Every row gives one point. Each copy is the shape, with its points in the same order, turned, moved and blurred by noise. Say if it was mirrored as well.

Shape:
0:  25 -18
1:  29  97
2:  -8 -17
3:   0 -20
4:   0 -19
5:  -6  11
6:  -7  29
7:  -7   9
Copy 1:
0:  24 -16
1:   3  99
2:  -6 -25
3:   3 -23
4:  -1 -25
5: -11   5
6: -20  20
7: -10   2
Copy 1 is: only turned
Copy 2:
0:  16  43
1: -98  24
2:  22   9
3:  23  18
4:  21  18
5:  -6   6
6: -24   2
7:  -6   4
Copy 2 is: only turned
Copy 3, 8 rows:
0: -25 -20
1: -57  89
2:   7 -13
3:   0 -18
4:   0 -15
5:  -1  15
6:  -1  34
7:   1  12
Copy 3 is: mirrored

Shape:
0: -19 -44 -18
1:  23 -10 -11
2: -44 -19 -28
3: -44 -38  -4
4:  39  31 -30
5: -25 -15 -30
6:  48  40 -18
7:  44  17  18
8: -22  13  36
Copy 1 (9 x 3):
0:   5  23 -47
1:  14 -16  -8
2:   4  48 -18
3: -14  35 -47
4:  35 -23  38
5:   4  27 -18
6:  18 -41  55
7:  -6 -56  23
8: -51  -1   3
Copy 1 is: only turned
Copy 2, 9 rows:
0: -31 -30   4
1:  18 -13  23
2: -47   1  -4
3: -40 -17 -15
4:  33  21  51
5: -32   3  14
6:  50  26  47
7:  52  -4  14
8:  16  12 -39
Copy 2 is: mirrored

Shape:
0:  15 -50 -55   0
1:  -5  43 -26   7
2: -42  15 -39 -24
3: -31 -19   4   3
4: -45   3  20 -26
5:  43  14  -6 -28
6:  33 -37 -32  27
Copy 1:
0: -47 -42  33   6
1:  -4  24 -16  -8
2: -31  32   2  44
3:  -4 -30 -15  44
4:  13  17  10  62
5:  24  12  50 -13
6: -17 -57  17 -20
Copy 1 is: only turned
Copy 2:
0:  52  50 -29  10
1: -20  26  40  16
2: -30  40  -9  44
3:  -6 -11 -23  27
4: -47  -6 -34  21
5:  -5  29  11 -38
6:  61  11   3   2
Copy 2 is: only turned
